Each row of a before or after table is a point. One or more steps were done to the points. Then noise was added and the rows were shuffled. The steps act on how far a point lies along the listed directions, d1 being the first. What was done? A step turns or swaps two directions, mirrors them in a line or flattens them onto one, adds a multiple of one to another, or multiplies one. Angles are multiples of 10 degrees, from the lower direction toward the higher: turns from -170 to 170, lines from 10 to 170 but not 90. Use the fewest steps. Two steps may share a direction if one is a turn and the other turns, adds or multiplies; they go together, in the order done. Otherwise the lowest direction goes first.

Directions:
(1): [-5.7 -0.5  0.9]
(2): [ 0.9 -0.5  5.7]
(3): [ 0.4 -5.8 -0.6]
Before:
[[-6.0  0.8 -8.6]
 [ 7.4  1.5  0.7]
 [-0.5  0.7  5.4]
 [-2.0 -0.9  3.9]
 [ 6.6  2.0  0.1]
 [-1.4 -0.4  2.5]
 [ 1.5  5.2  1.2]
 [10.5  2.7  3.7]
 [-5.1  2.3  1.0]
 [ 7.9 -0.4  2.9]
 [ 1.6  5.5 -3.3]]
After, 11 rows:
[[ 0.0  0.4  0.7]
 [ 1.0 -0.4  2.9]
 [ 0.4 -0.5  0.5]
 [ 0.0 -0.6  2.3]
 [-0.4 -0.1  0.9]
 [-0.1 -0.5  5.3]
 [ 0.1  0.7  3.4]
 [-0.2 -0.6  4.7]
 [-0.1 -0.4  0.2]
 [-0.2  0.6 -3.1]
 [ 0.2  1.4 -9.0]]
Steps: flatten d1 and d2 onto the line at 80 degrees; multiply d3 by 0

Directions:
(1): [-1.4  0.3  3.6 -5.1 -1.1 -5.1]
(2): [-1.4 -1.6  4.5  3.3  5.5 -1.1]
(3): [ 0.0  5.0  2.4 -3.1  2.3  4.7]
(4): [ 3.7  3.6  3.5  3.8 -3.5 -1.4]
(5): [ 6.3  0.2 -2.0 -1.8  3.9 -2.3]
Before (8 x 6):
[[ 1.4  5.6  2.9 -3.4  2.6  5.7]
 [ 0.8  1.6 -1.0 -8.2 -0.5  2.8]
 [-0.6 -3.2 -2.1  7.9  5.8  0.8]
 [-1.8 -1.3 -3.6 -2.5 -5.6 -2.8]
 [ 0.1 -3.2 -1.8  0.4  1.9  0.8]
 [-0.8 -0.3 -1.1  0.4 -0.4  6.0]
 [ 2.8  2.4 -0.5 -4.7 -2.7 -1.1]
 [ 2.0 -3.2 -8.1  3.1 -2.3  3.7]]
After, 8 rows:
[[-2.7  0.8 -0.6 -6.0  4.2  5.4]
 [ 0.6  0.6 -0.6  1.1 -0.4  6.0]
 [ 2.3  0.8 -3.6  5.2 -6.3  3.9]
 [ 0.4  0.1 -1.9 -5.8 -2.1 -1.3]
 [ 1.6  3.6  0.8 -7.3 -1.8  3.1]
 [-0.9 -0.2  1.8  9.4  2.7  1.0]
 [ 2.4  1.9 -1.9 -0.8 -5.7 -3.0]
 [ 1.8  0.8  2.2  2.4 -1.2  1.0]]
Steps: flatten d1 and d5 onto the line at 20 degrees; mirror d3 and d4 in the line at 160 degrees
